Each row of a before or after table is a point. The points were changed in one or more steps. Then noise was added and the rows were shuffled. The steps act on columns, c1 being the first. Write out the steps. A step turns or swaps two columns, mirrors them in a line or flattens them onto one, adds a multiple of one to another, or multiplies or shifts one. Angles are multiples of 10 degrees, from the lower column toward the higher: turns from -170 to 170, lines from 10 to 170 but not 90. Use the fewest steps. Two steps may share a column if one is a turn and the other turns, adds or multiplies; they go together, in the order done. Otherwise the lowest column goes first.

Before (11 x 3):
[[ 2.2  9.6 -2.8]
 [-1.2 -3.6 -3.7]
 [ 3.4 11.6  2.7]
 [ 2.3  4.3 -3.8]
 [ 0.0  2.1 -7.8]
 [ 3.3  9.6 -0.4]
 [-1.5 -2.0 -7.5]
 [ 1.3 11.5 -0.6]
 [-1.2 -2.5 -3.6]
 [ 5.2  0.4 -6.9]
 [-3.0 -0.1 -7.5]]
After (11 x 3):
[[  3.5   1.2   7.8]
 [  8.0  -0.3   1.1]
 [  2.1  12.8   3.9]
 [ -0.4  34.5   1.3]
 [  6.8   6.3   3.9]
 [ -4.0  34.9   1.4]
 [  3.9  -7.5   0.7]
 [  3.8 -10.6   0.8]
 [  7.0  -6.2   2.4]
 [ -1.5  28.8   3.1]
 [  1.2  28.6   3.3]]
Steps: turn c1 and c3 by 120 degrees; multiply c2 by 3

Before, 14 rows:
[[ -7.2   3.2  -0.7   2.4   9.6  -5.2]
 [ -1.2  -1.4   2.3  -3.1   1.6   0.4]
 [  4.4  -2.0   0.7  -0.8  -0.9  -3.9]
 [ -6.7  -6.7  -1.3  -2.5  -6.7   2.9]
 [  1.6   0.1  -3.4  -3.2   0.3   3.9]
 [ -4.5   1.5   5.2   4.0   5.7   2.7]
 [  4.6  -6.9   0.8  -1.3  -1.5   4.0]
 [ -1.4   1.3   2.4  -5.2   2.7  -3.1]
 [ -0.1  -3.1   3.2  -2.5   2.4   6.2]
 [  4.0  -2.6  -1.2  -4.0   4.4   5.8]
 [  1.4  -4.3  -1.2  -3.4   3.3   1.0]
 [  4.1  -0.1   4.1  -1.5   1.2   8.5]
 [ -2.4  -4.8  -7.5  -3.7 -12.7   8.1]
 [ -5.6   5.1   4.9  -3.4   6.4  -6.2]]
After, 14 rows:
[[ -3.7  -1.4   2.1  -3.3  -2.3  -1.9]
 [-20.0  -6.8  -1.2  -2.5 -10.5   1.2]
 [ 12.3  -0.2   4.1  -1.5  -2.8   7.5]
 [ 13.6  -7.0   0.6  -1.6  -5.7   3.1]
 [ 13.3  -2.0   0.7  -0.7  -4.9  -4.3]
 [  4.8   0.2  -3.5  -3.2  -3.7   1.8]
 [-21.6   3.3  -0.6   2.3   5.6  -3.7]
 [ -0.3  -3.1   3.2  -2.4  -1.5   4.4]
 [ -7.2  -5.0  -7.4  -3.7 -16.7   5.6]
 [ -4.2   1.2   2.4  -5.2  -1.3  -6.7]
 [-13.5   1.3   5.1   3.7   1.6   5.3]
 [  4.2  -4.4  -1.0  -3.3  -0.5  -1.5]
 [-16.9   5.3   5.0  -3.4   2.4  -8.3]
 [ 12.1  -2.7  -1.0  -4.0   0.5   2.8]]
Steps: multiply c1 by 3; add 0.7 times c4 to c6; shift c5 by -4.0

Before:
[[-2.5 -7.1 -4.3 -2.8 -4.5  2.8 -0.4 -1.5]
 [ 1.4  8.7 -1.7 -3.1 -4.0 -6.8 -1.2  7.8]
 [-4.1 -3.3  0.7 -5.4 -0.8  7.7 -2.1  2.1]
 [-5.2 -3.2  1.0  2.9 -4.6  3.6 -2.8  2.2]
 [ 0.8  5.6 -0.3  0.4  4.1 -8.6  1.8  5.1]
 [ 0.6  9.5  1.6 -1.0 -1.8 -5.4  2.9 -0.4]
 [ 2.5 -1.6 -3.2  2.6 -1.5  6.7  2.2  1.8]
 [ 6.0  5.9  5.2 -2.6 -1.8 -9.1 -2.3  4.3]
 [ 3.4 10.3 -1.1 -0.7  1.4 -8.0 -5.8  1.6]]
After:
[[  5.7   6.0   4.7  -2.4   8.3  -9.2  -2.5   4.4]
 [  3.2  10.7  -1.9  -0.8   0.1  -8.0  -5.9   1.5]
 [  0.7   9.4   2.0  -0.8   0.2  -5.4   2.8  -0.5]
 [  2.6  -1.3  -0.9   2.7 -10.3   6.7   2.2   1.7]
 [  1.4   9.0   1.9  -3.3 -11.4  -6.8  -1.2   7.8]
 [ -2.7  -7.2   0.7  -2.8 -18.6   3.0  -0.3  -1.3]
 [ -5.0  -2.8   3.8   2.6  -6.7   3.8  -2.8   2.1]
 [  0.8   5.6  -3.4   0.5   7.0  -8.6   1.6   5.0]
 [ -4.0  -3.3   1.1  -5.5   0.2   7.9  -2.2   2.3]]
Steps: turn c3 and c5 by 50 degrees; multiply c5 by 3

Before:
[[ 0.7 -3.7 -7.6  4.1 -6.2  2.0 -1.1  3.2 -4.2 -3.2  4.4]
 [ 7.0 -1.7 -2.3  5.9  3.9  1.2 -3.2 -1.6  2.5 -7.9 -2.1]
 [ 6.5  5.1  3.7 -4.0  2.3 -2.8  6.7  1.3 -6.6 -4.9  0.8]
 [-5.8  1.9 -9.9  1.6 -4.7 -1.5  7.4 -0.9 -5.5 -4.9 -4.5]
 [ 0.7  3.7 -0.7  2.6  0.8  2.7  3.9  1.2 -7.0  0.0 -4.0]
 [-0.8 10.0  0.1  0.0  1.4 -4.7  4.2  7.6 -4.4 -5.1 -3.7]
 [-1.6  0.1 -6.3 -1.0  0.4  4.0  5.3 10.2 -0.8  2.2  6.3]
 [-1.0 -1.5  0.2 -5.1  5.1 -2.8 -1.7  4.5 -2.6 -1.7  6.8]
 [ 4.9  1.4  2.8 -2.0 -6.4  3.8  0.1  3.9  4.9 -0.7  2.6]
 [-1.9 -2.6  1.4 -3.5 -0.6 -9.1  3.7 10.8  2.4 -1.9 -1.7]
 [ 5.7  9.3 -2.4 -3.8  1.7  0.4  4.8  5.6 -4.2  6.5  3.7]
 [ 1.8  1.8  3.5  8.5 -0.4 -8.6  1.3  2.9  4.9 -7.1  8.8]]
After, 12 rows:
[[ -5.7   1.8 -10.1   1.2  -0.8  -1.4   6.8  -1.0   6.2  -4.8  -6.4]
 [  6.5   5.4   3.6  -3.9   1.1  -3.1   7.5   1.2   5.6  -4.9   1.7]
 [  4.9   1.4   2.7  -1.7  -6.7   3.8  -5.1   4.2   1.1  -0.5  -2.2]
 [  6.7  -1.7  -2.3   5.7   4.5   1.0  -2.9  -1.5  -2.9  -7.7   1.1]
 [ -1.6   0.3  -6.4  -1.1  -4.3   4.0   1.9   9.9   5.0   2.2   4.9]
 [  2.0   2.0   3.2   8.4  -6.1  -8.7  -4.4   3.1   1.9  -7.3   6.5]
 [  0.3   3.6  -0.5   2.1   3.3   2.5   7.5   1.1   2.4  -0.1  -2.5]
 [ -0.5  10.0   0.4  -0.3   3.8  -4.8   5.1   7.6   3.6  -5.2  -2.1]
 [  5.8   9.4  -2.5  -4.2  -1.1   0.3   4.4   5.6   4.2   6.4   4.0]
 [  0.8  -3.6  -7.7   4.2  -7.3   1.9   4.0   3.4  -2.2  -3.1  -0.4]
 [ -2.0  -2.4   1.6  -3.3   0.5  -8.9  -1.9  11.0   3.9  -1.9  -1.9]
 [ -0.9  -1.7  -0.1  -5.5  -0.7  -2.6   2.3   4.9  -2.1  -2.0   8.6]]
Steps: turn c5 and c11 by 40 degrees; turn c7 and c9 by 80 degrees

Before:
[[ -0.7  -3.4   7.3   2.0  -3.5  -2.2  -5.0  -5.9  -3.6   0.5   3.1   1.7
   -3.5   6.6]
 [ -0.9   3.1  -6.7  -6.5   0.1   8.6  -3.7  -6.5  -2.2   2.7   4.9  -1.7
    2.4  -3.0]
 [  0.2   3.6  -5.7   1.2  -1.5  -4.8  -2.4  -7.5  -3.7   0.4  -5.9   0.6
   -2.5  -0.6]
 [  1.2  -3.0   1.5   1.9  -1.1  -4.3  -3.4  -8.7   8.7  -1.5   2.3  -4.8
   -1.4  -3.3]
 [  3.4   3.3   2.2  -3.4   4.4  -4.2   3.1   1.9   9.6   2.4   4.3   3.6
    2.6  -5.1]
 [  1.9   8.1  -0.3   2.6   0.4  -0.9  12.4   3.8  -1.1 -16.4   4.0  -5.9
    3.0  -3.9]
 [  8.5   0.2   2.8   1.4  -4.6   1.8  -4.9   0.2  -0.4   2.4   4.3   3.4
    0.3  -2.7]
 [ -0.9  -0.8   1.3  -2.2  -2.9  -0.2  -3.0  -6.3  -2.9  -6.9  -6.9   3.2
   -0.6  -4.9]
 [ -1.1   0.6   3.2   2.6   2.5   4.5  -1.5  -6.2   2.2   0.7  -1.6  -3.1
    2.8  -4.2]
 [  1.0   3.0  -6.6   2.6  -3.2   4.0   5.2   2.8  -1.5   1.5  -0.1   4.2
   -5.8   1.2]
 [  1.0  -2.5  -6.4   1.6   0.0   5.4  -5.8   1.5  -3.0   2.5   5.0   1.6
    2.5  -4.7]]
After:
[[ -6.6   3.3  -6.4  -6.3   0.5   8.9   1.1   0.0   5.4   2.7   5.1  -1.7
    2.3  -3.1]
 [  2.8   3.0  -6.7   2.8  -3.4   4.0   0.3  -0.3  -6.6   1.7   0.0   4.2
   -6.1   0.8]
 [ -6.6  -1.1   1.1  -2.5  -2.8  -0.4  -2.3   0.0   1.8  -6.6  -6.9   3.1
   -0.8  -4.7]
 [ -8.2  -2.8   1.5   2.0  -1.1  -3.9   3.4  -2.7   6.6  -1.6   2.3  -4.7
   -1.4  -3.3]
 [ -7.6   3.3  -6.1   1.5  -1.4  -4.6  -5.6  -1.8  -1.4   0.6  -6.0   0.1
   -2.1  -0.6]
 [  1.7  -2.7  -6.4   1.7   0.2   5.2  -7.4  -0.7   1.2   2.4   5.2   1.7
    2.8  -4.1]
 [ -5.7  -3.6   7.4   1.9  -3.4  -2.4  -7.6   0.0   0.0   0.2   3.2   1.8
   -3.4   6.5]
 [  2.4   3.3   2.2  -3.5   4.6  -4.0  11.8  -2.8   6.0   2.3   4.2   3.9
    2.5  -4.8]
 [ -6.0   0.6   3.1   2.2   3.1   4.7  -1.4   0.0   0.4   0.7  -1.6  -3.0
    2.8  -4.1]
 [  4.2   8.0  -0.4   2.5   0.5  -0.7   5.0  -1.1 -11.8 -16.3   4.6  -5.6
    3.1  -4.1]
 [  1.5  -0.1   2.8   1.2  -4.4   1.6  -4.6  -8.1   2.3   2.6   4.2   3.4
    0.4  -2.5]]
Steps: turn c1 and c8 by -80 degrees; add -1 times c4 to c9; turn c7 and c9 by -50 degrees

Before (12 x 18):
[[-3.8  1.2  0.8 -4.4 10.2 -5.1  6.1  3.2 -3.4 -5.9 -5.6  4.3  4.4 -2.6
   1.8 -2.4 -2.9  0.6]
 [-3.0 -4.1  5.5  2.6 -1.0  0.3 -1.9 -3.1 -2.9 -4.5  5.5  1.2 -7.0 -2.7
  -4.2 -4.8 -4.6 -1.5]
 [ 3.9  1.3 -5.4 10.1  2.1 -3.0 -3.1  7.5 -1.1 -8.3 -0.9 -2.7 -1.8 -8.8
  -2.5 -1.1 -3.6 -3.5]
 [ 0.2 -2.5 -1.7  8.5  5.0  0.1  2.6 -0.1  5.8 -7.8  2.5 -1.2  1.8 -1.1
   2.8 -0.8  6.8 -4.2]
 [ 4.1  0.6  4.2  0.0  8.4 -1.7 -2.4 -2.0  8.6 -4.4 -7.3  6.9  4.8 -6.6
   4.5  6.0  0.3 -1.4]
 [ 2.7  0.6 -4.9 -0.9 -2.6  6.8 -3.1  0.8  3.2 -4.2  4.7  3.4 -2.3  0.5
   3.9  7.0  1.4 -2.1]
 [-7.8  4.0  5.3 -3.2  5.1  8.5  4.8  4.4 -2.3 -7.1  3.8  1.6 -3.1  0.1
  -0.1  5.3  1.6  7.6]
 [-6.6  6.1  1.2 -2.8  6.1  0.2 -1.1  6.3  5.7 -0.8  7.2 -2.2  4.0  1.8
  -3.4 -0.3  6.2  2.9]
 [ 0.3  0.1 -6.2  1.6 -0.6  5.5 -6.7  0.3  9.6 -0.1 -0.7 -1.9  6.1 -0.8
  -1.4 -4.4  6.6 -0.8]
 [-0.9  5.3 -2.7 -5.0  4.8  9.8  0.4  0.1 -1.9  1.5  0.2  0.6  4.8  1.3
  -3.2  0.6  5.1 -3.8]
 [ 0.8  5.5  5.0  2.5  5.7  5.1  6.2  0.6  7.4 -7.4 -0.6  5.1 -6.0 -2.2
  -7.6  2.2  0.2  4.3]
 [-2.7 -7.0  1.5 -3.3  1.5 -1.0 -8.5  0.7  7.5 -3.4  1.8 -4.6 -5.0  1.3
  -4.0  7.1 -1.6  7.3]]
After (12 x 18):
[[-2.5  3.7 -1.2 10.3  0.9 -2.9 -3.0 -5.4 -1.1 -8.1 -0.8 -2.6 -3.2 -8.7
  -2.3 -1.2 -7.0  0.0]
 [-0.7  5.3  1.1 -5.1  1.8  9.6  0.4 -1.9 -1.9  1.5  0.4  0.7  3.4  1.3
  -3.1  0.5  4.8  3.6]
 [-3.9  1.4  2.1 -0.1  3.5 -1.6 -2.4  2.4  8.6 -4.3 -7.4  6.9  5.4 -6.6
   4.6  6.0 -0.3  0.2]
 [-3.1  2.3 -1.1 -0.8 -1.2  6.9 -3.3 -0.7  3.2 -4.3  4.9  3.6 -3.7  0.4
   3.8  7.0  0.3 -0.3]
 [-2.4  0.9  1.2  1.6 -0.3  5.4 -6.6 -2.1  9.6 -0.1 -0.9 -2.2  3.3 -0.8
  -1.3 -4.4  5.7  0.0]
 [-2.7  3.3  0.5  8.2  2.0  0.0  2.5 -1.9  5.8 -7.7  2.5 -1.1  1.2 -1.2
   2.8 -0.6  5.9 -3.8]
 [ 4.3 -0.1 -1.4  2.5 -0.2  0.3 -1.9  4.0 -2.7 -4.4  5.4  1.4 -4.5 -2.7
  -4.0 -4.9 -2.2 -4.3]
 [ 2.9 -9.3 -1.4 -3.3  0.6 -0.9 -8.3 -0.5  7.3 -3.4  1.6 -4.6 -3.8  1.2
  -4.0  7.1 -0.7 -4.1]
 [ 6.7 -5.9 -0.5 -3.1  2.2  8.5  5.0 -5.5 -2.3 -7.1  3.7  1.4 -1.3  0.0
  -0.1  5.3  2.4  6.2]
 [ 4.5  0.0  1.5 -4.2  4.1 -5.1  6.2 -2.5 -3.4 -5.8 -5.6  4.4  4.0 -2.6
   1.8 -2.4 -2.5  1.4]
 [ 4.0 -0.6  1.3 -2.7  2.5  0.0 -1.2 -8.4  5.5 -0.9  7.3 -2.1  3.9  1.8
  -3.4 -0.4  5.4  6.7]
 [-0.8 -2.1 -1.3  2.5  2.3  5.0  6.3 -0.5  7.5 -7.5 -0.4  5.0 -3.8 -2.2
  -7.4  2.2 -0.5  6.4]]
Steps: turn c1 and c17 by 160 degrees; turn c8 and c17 by -160 degrees; turn c2 and c18 by 70 degrees; flatten c3 and c13 onto the line at 70 degrees; multiply c5 by 0.4
